Each wall is flat, endless, passes through zero and stands at right angles to its row. A trip goes straight from one point to another. Which walls does it cross, in order?
In the rows, zero is written as 128.

Walls:
(1): [174  97]
(2): [115 133]
(3): [137 146]
(4): [194 173]
(5): [ 95 133]
(6): [110 205]
Trips:
[109 198] to [106 126] => 4, 3
[113 147] to [112 115] => 3, 6
[87 64] to [130  94] => 2, 5
[200 207] to [136 165] => 1, 2

Walls:
(1): [117 140  76 111  55 119 130 144 116 101  87  85]
(2): [ 75 138 122  84 199 178 137 118 128 103 177  74]
(3): [164 133 100 111 138  98 146 110 149 119 100  66]
(4): [189 143 141  90 121 114  78 124  60 188 131 159]
(5): [ 61 118  90 143  69  92 116  90  74 173 151 111]
Trips:
[ 89 146 151 102 100 111  92 165  89 119  96 214] to [ 15  82 135 142 200 179 118 119 101  89  82  76] => 2, 4, 1
[145 114 164  94 108 168  71 112 134 151 140 170] to [172  89 173 128 103 139 176 134  95 174 176 145] => 5
[ 88 151 105  69  75 135 164 146 120 158  83 155] to [ 65 124 134  95 181 123 128 180  88  42  98 141] => 4, 2, 5
[182  48 150 118 158 135 142 131 133  77 187  35] to [158 188 105 140 119  27 118  85 102  94 131  66] => 1, 5, 4, 2
[134  79 191 134  95 152  55 162 126  63 117 123] to [152 111 115 124  98 177 132 149 102 206 175 131] => 4, 1, 5

Walls:
(1): [142 170 120 120 130 212 102 247 147 125 162 122  55 120 154 152  80 157
 217 148 113 175 171 108 111 138  83  66 158 121 101 143 144 102 122 133
  84 174 111 140 153 130 171 179 124  65 115 108]
(2): [111  46 130 148 121  70 121 111 168 149 154 150 122 126 167 152 110 105
 136 117 129  88  97 119  54  25  68  57 139 105 110 106  94 160  98 144
 104 163 132  82 184 116 151 120 108 143  78 170]
(3): [117 132 134  41 132 154  90 151 121 127 114 137 169 139 112 186 132 128
 145 126 157 137 142  99 110  86 132 126 196  37 144 148 126  78 153 110
 128 154 112  74 172 121  62 174 104 153 147 147]
(4): [ 96 120 126 134  85 106  99 153 130 140 105 129 103 115  94 161 125 152
 139  75 154 128 172  91 171  84 171 117 181 133 205 152 177 132 128 112
 125 115 170 141 186 163  94 138  67 158 118 154]
(5): [104 151  80  82 113  67  92 102 193 138 111  93 110 189  86 141  82 128
 126  93  91 121  52 159 108 126 143  76 165 146 133 148 158  93 160 125
 142 109 126 130 103 169 144 180 112 102 227 114]
(6): [160  98 106 141 185 114 131  93  64 105  28  41 131 126 125 114  78 188
  93 148 174  85 102 155 110 152 178 171 141 130 108  98 104 141 115 139
  67 149 130 153 165  97 113  97  96 142 114 168]
Trips:
[ 84 186 122  91  78 147  27  88  85 144 152 152 143 115  96 127  93 156
 150 178 123  58 107 150 182  82  82 114  37 235 149 108 147 160 131  76
 144 133 135 126  83  96 113 176 106 102 118 158] to [ 54 177 103 168 118  70 116 156 172  92 194 123 163  92 176 148 118  71
 192  96 126 180 156  91 107 135 179 182 140 100 182 143 161  95 139 184
 113 133 164 105 178 113 174 192 102 137 152 172] => 1, 3, 2
[119 128  57 104 158 105 130 124 194 124  80 124 148  90 107 126 141 183
 107 132 100  77 125 134 114 157 194 130 166 160 103 129 115 130 180  87
 141 158 132  79 177 156 107 187 132 169 127 148] to [112  80 137 113 123 113 132  68 194 101 127 141  92 141 117 148 114  78
 114 137 132 144 122 160 125 130 182 108 128  91 157 158 143 138 100 193
  64 191 133  66 158 136 177 146  85 202 144 202] => 2
[ 94 126 102  93 209 134 123 117 106 181  90 181 112  85 144 143 143 150
 108 185  86 181  82  84 123 103 122 198 123 186 135 148 118 151 143 163
 220 149 144 121 156 117 115 163 128 140 159 129] to [187 118  74  85 128 196 100 160 156 140 172 112  42 180  75 127  91 156
  89 114 113 119 137  99 134 187 118 154 135 117 130 100 139  94 201 186
  88 134 129 117 178 147 221 117 135 131 166 164] => 5, 1, 6
[ 86 120  39 119 158 106 170  84  78 108 193 128 208 112 140  67 124  85
 128 142 173 112  57 172 138 120 148 136 132 124 133  94  86 186 113  96
 105  66  98 176 207 132  83 109 134 131 109 152] to [120  96  97 111  76 142 114 129 142 117 184 192 151 165 137 164 182 139
 146 162 127 151  53 105 199 160 105 180 156 171  93 124  95 216  96 145
 111  99  96 145 120 104  86  87 107 114 104  64] => 6, 2
[126 135 143 104 113 130 186 138 139 102 157 118 148 142 220 125  76 155
 168 178  53 228 103  65  91 104  79 172 169  58 104 148 165 104 130 127
  71 170 155  88 130  83 122 154 105 154 159 111] to [ 77 147 105 162 118 103 112  60 117  99 110 126 134 140 119 177  72 190
 165 227 109 173 163 127 141  72 186 126 145  81 135 180 115  58 152  76
 165 149 147  82 171 216 122 244 183  69 138 121] => 5, 4, 2
[187 142 114  67 170 158 129 111 118 156 151 151 175 134 150 170 189 134
 125 107  36  61 166 129  96  26 122 199 141 111  99 138 104 148 112  94
 165 126 109 141 161  85  91 159  86 121 109 153] to [ 45  67 155 204 116 161  99  65  91 130 101  78 152 151 112 167  69 123
 170 142 149 187 142  84 139 138 142 124 185 167 147 169 156 189  73 119
 108 142 145 161 152  82 114  75 109 141 110 150] => 4, 6, 3
[110 164 150 217 110 101 146  89 125 104  98 106 149 146 191  91 159 177
 217 172 127 109  83 114 143 161 122 107  99 162 159  87 123 104 152 125
 122  99  80 136 192 145 105 135 139 172 175 145] to [104 126 182 160 130 140  99 133 101  47 138  97  73 102 136  95 142  95
 136  32 177 188  78 114 203 133 221 173 116  59  67 222 107  67  80 142
 178 120 157 134 146 145 144 113 102 145  88 147] => 5, 4, 3
